Each row is a point. Two turns around zero, p and q, are shown by what they do to some points. Where does a point land after both, in the order given? Backwards means that the second turn is done in reverse. Each puzzle has new turns, and all numbers are rounded.
In the rows, 128 means zero.

Turn p:
[154 102] => [165 125]
[ 97 109] => [116  94]
[133 173] => [103 166]
Turn q:
[140 110] => [119 108]
[139 149] => [152 129]
[118  99] => [ 98 122]
[104  91] => [ 84 130]
[140 191] => [188 150]
Where do these land?
p, then q: [ 96 169] => [111 177]
p, then q: [143  88] => [129  85]
p, then q: [144 127] => [143 122]

Turn p:
[113 113 149 110] => [113 131 132  97]
[119 148 120 143] => [121 140 130 152]
[120 125  81 161] => [116 103 107 175]
[148 140 131  45] => [165 166  87  73]
[127 122 189 161] => [117 125 196 117]
[141 120  99 147] => [137 104 116 153]
Turn q:
[126 140 150  80] => [131 150 174 110]
[112  99 128 128] => [ 95 129 122 127]
[166 101  85 159] => [134 105  67 102]
[130 137 168 144] => [131  98 154 147]
[109 114 138  82] => [102 157 158 109]
[124 176  98 175] => [173 130  92 173]
Where do these land?
p, then q: [128 131 143 207] => [ 93  69 143 167]
q, then p: [149 107 151  92] => [120 148 128  81]
p, then q: [111 155 154 182] => [121  93 154 179]
p, then q backwards: [108 107 129  97] => [142  94 109 119]
q, then p: [134 116  94  95] => [139 166  99 126]
p, then q backwards: [126 155 147 120] => [115 142 120 101]
q, then p: [140 125  79 102] => [154 161  90 135]

Turn p:
[144 104 129 131 149 103] => [129 129 136 122 149  91]
[ 65  99  99 133 130 136] => [ 67 123 103 163 119 123]
[ 71 106 155 107 144 159] => [ 75 159 154 163 124 149]
[155 128 123 177 137 138] => [163  96 136 151 119 107]
[154 142 109 158  66  60] => [147  94  91  58  88  92]
[147 201 130 119 140 137] => [186 159 107 128 122 162]
[132 113 149 101 111 130] => [111 132 151 103 135 142]
[157 130 130  99 146 163] => [145 130 146 136 168 159]
Turn q:
[128 127 102  83 153 136] => [122 154 110  91 144 101]
[170 132 157 149 111 137] => [162 110 165 148 118 121]
[ 81 107 152 112  95 122] => [ 64 124 146 142 127 134]
[169 100  66 177 153  88] => [180  69  74 111 161 149]
[ 81 151 124  95  92 117] => [ 70 142 110 144 103 106]
[129 151 148 112 159 124] => [140 169 128 140 141 122]
[137 128 147 167 133 171] => [155 129 162 120 103 163]
Where do these land?
p, then q: [159 180 145  99 123 154] => [170 148 162 100 104 101]
q, then p backwards: [115 135 162 151  93 126] => [104 116 144 153 127 167]
q, then p backwards: [ 99  49  84  78 179 125] => [153  92  95  34 107  86]
p, then q: [112 134 114 156 137 160] => [138  95 134 126 113 159]
q, then p backwards: [128 144 145 142 156 127] => [130 155 136 118 149 142]
p, then q: [110 154 123 129 105  87] => [108 118 101 122 109  88]
p, then q: [172 100 123 142 103 116] => [114 119 146 120 181 112]

Turn p:
[152 163 114 120 154 110 139 143 153] => [153 170 128 139 124 137 165 128 139]
[149 107 129 152 109 107 111  38 129] => [168 116  83 145 156 135  55 110 127]
[ 55 163  98 154 133 141 129 154 125] => [ 86 158 159 138  78 132 112 177 119]
[121 111 173 105 145 164 106 118 128] => [100 121 110  78 164 125 128 130 119]
[149 131 174 131 130 104 112 156 126] => [160 121 149  97 148 101 147 136 141]
[140 104  86 124 133 122 143 129  91] => [118 110 117 176 117 107 138 109 110]
[ 70 136 108 119 119 123 219 153 161] => [ 73 145 185 175 115 176 139 130 178]
[108 106 159 152 143 115 109 120 146] => [135 118 131 116 162 129 109 170 131]
[156 113 170 139 128 160 111 128 124] => [138 111 133  86 159 128 128 115  98]
[141 145 132 104 125 107 111 139 117] => [143 134 117 115 115 101 144 122 146]
[150 110  96 115  96 124 114 143 161] => [151  95 107 132  99 160 150 126 138]
[144 147  98 121 120 158 132 116  76] => [112 138 117 137  98 104 121  83  92]
Turn q:
[118  89 141 151 115 115 106  31 120] => [136 210 131 176 118 112 104  81 107]
[138 160 111 119 108 166 105 151 114] => [111 119 104  90  91 153 139 142 127]
[127 147 125 109 114 113 175 126 158] => [128  97 145 143 112  91 116 141 157]
[146  93 122 143 103 124 102 152 107] => [159 131 109 128 128 159 122 143  88]
[115 132 118 154 154 143 105 164 161] => [ 94 110 106 142 156 158 152 145 133]
[120 142 118  87 149 137 179 139 155] => [125  77 134 124 128  91 141 115 168]
[111  91 138 119 223 121 122 159 130] => [127 105 125 118 222 136 158  91 133]
[107 122 106 142 102 115 117 160 102] => [125 113 134 123 119 139 136 149  75]
[157 124 113 147 120 139 194 141 104] => [178 122 136 122 113  96 169 162 137]
[146 160 123 129 120 107 114  85 139] => [106 163 120 128 117 104  93 138 141]
[139 118 154 106 104 130 124  85 133] => [145 150 133 139 103 128  93  99 144]
[111 157 166 132 124 127  94 141 114] => [101 139 157 106 129 170 114 131 126]
Where do these land?
p, then q: [164 142 163 104 145 131 135 118 122] => [118 138 126 114 142  84 117 111 156]
p, then q: [105  66 117 160 118 135 144 125 170] => [147 123 109 142 146 183 183 111 121]
q, then p: [133 136 112 165 136 136 141 121 139] => [131 143 162 147 117 136 138 137 134]
p, then q: [134 104  55 101 163 125 154 132 121] => [121 147 145 164 113 100 188 165 102]
q, then p: [138 183 172 119 113 159  63 139 134] => [ 73 130 105  66  88 170 127 137 125]
q, then p backwards: [119  93 120 150 118 119 126 151  97] => [160 120 119 164 147 146 119 143 136]
p, then q: [147 150 152 116  90 102 132 140 138] => [143 128 114 146 119 125  90 123 168]
q, then p: [ 96 129  87  96 162 133 176 154  94] => [112 102 123 175 176 105 133 103 177]
q, then p: [127 157 170 125 131  87  97 114 140] => [121 148 113  74 128 118 124 172 124]
q, then p: [117 120 131 142 102 153 112  85 125] => [138 145 141 119  97 137  87 109 123]

Turn p:
[151 169 105 154 143  91 170 126 170 137 150 135] => [115 177 121 149 116 162 140 185 160 112 134 120]
[138  89 178  92  89 155 159 124 156  77 106 161] => [119  96 144  86 130 149  89 100 179 148  90 185]
[126 124  87 132 166 104 151 136  90 111 175 157] => [ 75 119 113 135 162 154 169 160 102 114 151 134]
[138 124  85 151 154 102  99  99 149 105 136 150] => [101 156  87 138 138 143 123 114 131  79 156 125]
[106 112 106 131 137 105 121 165 156 111 124 156] => [103 124  94 118 155 144 108 138 133 114 101 100]
[123 123 157 168 105 107 123 142 109 145 108 109] => [177 107 129 133 119 107 126 151 117 104 108 128]
[133 131 132 157  80 165 122 157  87  93 170 103] => [124  89 201 118 113 146 132 124  84  94 117 126]
[158 165 158 168 178 113 122 131 145 124 138  99] => [162 170 155 136 156 121 116 167 142 102 168 120]
[ 72  90 145  92 132 139 101  84 148 138 167 111] => [ 86 102 135 176 135  71 116  82 154 141 133 125]
[ 99  62 115  82 115 148 114 110 146 157 120  75] => [122  77 119 135 103  86 137  72 167 157 136  86]
[162 148 141 131 105 157 104 144  89 166 110 158] => [163 126 126 119  99 141 105 132  65 159 136 147]
[116 163 159 127 154 187 150 101 106 163  83 163] => [180 158 129 157 150 145 135 103 108 195 122 171]
[142 163  97  79 108  91 127 146 112 137  77  86] => [139 162 111  64  88  93 168 136 122 146 113  97]
Turn q:
[119 141 131 122 160 156 144 123 165 172 129 181] => [149  98 167 109 131 144 152 109 137 172 123 174]
[ 95 115 137 154  95  86 126 101 129 156 166 110] => [103 131 139 106 113  95 100 118 101 132 190 116]
[159  93 112 136 153 160 114  75  90 138 146 117] => [168 147 134 157 159 147  61 121 111 138 131 133]
[138 116 140 158 118 122 117 112 109  88  85 108] => [137 136 119 139 148 113 116 115 145  99 114  70]
[168 141 144 134 109 146 169 157 114 140  98 131] => [165 136 129 167 115 131 181 118 131 109 129 124]
[119 174 155 132 163 123 113 130 120 123 151 114] => [ 90 175 155 122 141 137 137 134 138 144 121 131]
[112 144 130 169  93 173 157 105  97  95 128 131] => [127 129 158 139 126 159 122  77 106  71 125 103]
[ 90 102 102 108 143 166 101 174 110 168 140 106] => [110  89 152 160 117 150 113 194  96 149 121 137]
[118  98 146  82 169  83 108 172 173  91 155 137] => [102 125  92  72 164 103 144 194 147 129 115 166]
[165 180  86 147 155  87 151 171 143  84 100  97] => [ 89 148  58 151 142 163 181 120 179 132 130 102]
[161 164 135 162 145 144  93 111 137 157 172 152] => [123 157 172 140 125 141 102 109 175 147 152 170]
[ 89  91 112  78  86 100 157 141 114 125 100 188] => [132  65  94 115 109  74 148 111  77 112  95 152]
[130 105 134  82  75 118 114  92 163 126  93  91] => [170 128  95  84  74 107 107 145 120 130 118  84]
Where do these land?
q, then p backwards: [169 137 131  80 141 165 170 125 167 166 123 155] => [155 139 144 141 112 155 182 106  90 147  68 133]
p, then q: [117 116 178 138  77 138 103 151 115 161 142  74] => [154 148 112 139 130  51 121 157 144  99 156  98]
p, then q: [ 70 182 130 140 135 134 114 124  98 114 153 170] => [ 92 131 162 168 170 115 149  85 121 141  96 101]
q, then p backwards: [186 126 122 155 149 146  67 162 140 151 105 156] => [114 104 185 143 133 125 183 100 181 150 139 111]
p, then q: [117 105 153 120 134 120 152 135 124  85 100 113] => [159 122 104  95 151 123 146 138 136 152 105 139]
q, then p backwards: [155 132 136 136 183 101 103  99 121 172 141 100] => [133 162 159  92 183 150 131 129 156 162 127 141]
p, then q: [134 190  91 146 125  90  80 139 110 103 100 132] => [ 84 176  91 156 111 145 142 105 112 114  73 117]
q, then p: [ 99 125 105  91  95  87 112 149 142 110 165 141] => [ 74 109  93 115 127 121 136 114 103 126  78 119]
p, then q: [141 104 126 176 143 172 178 191 114 122 128 162] => [187 112 168 167 163 171 127 178 126 118 105 138]
q, then p: [ 91 131 103 110  99 110 131 135 121 121  90 152] => [135  94  93 120 112 112 163 106 143 112 108 131]
q, then p: [ 96 102 147 143 138 134 199 105 175 107 101 103] => [108 106 165  98 130 120 179 119 157 173 185 130]
q, then p: [114 112 103 109 138 144 112  95 122 126 159  78] => [131 128 148 121 125 112 116 104  66 142 141  97]
p, then q: [174 102 139 120 108 123 143  53 114 126 156 126] => [126  99 137  85 118 107 118  93 124  82 154 182]
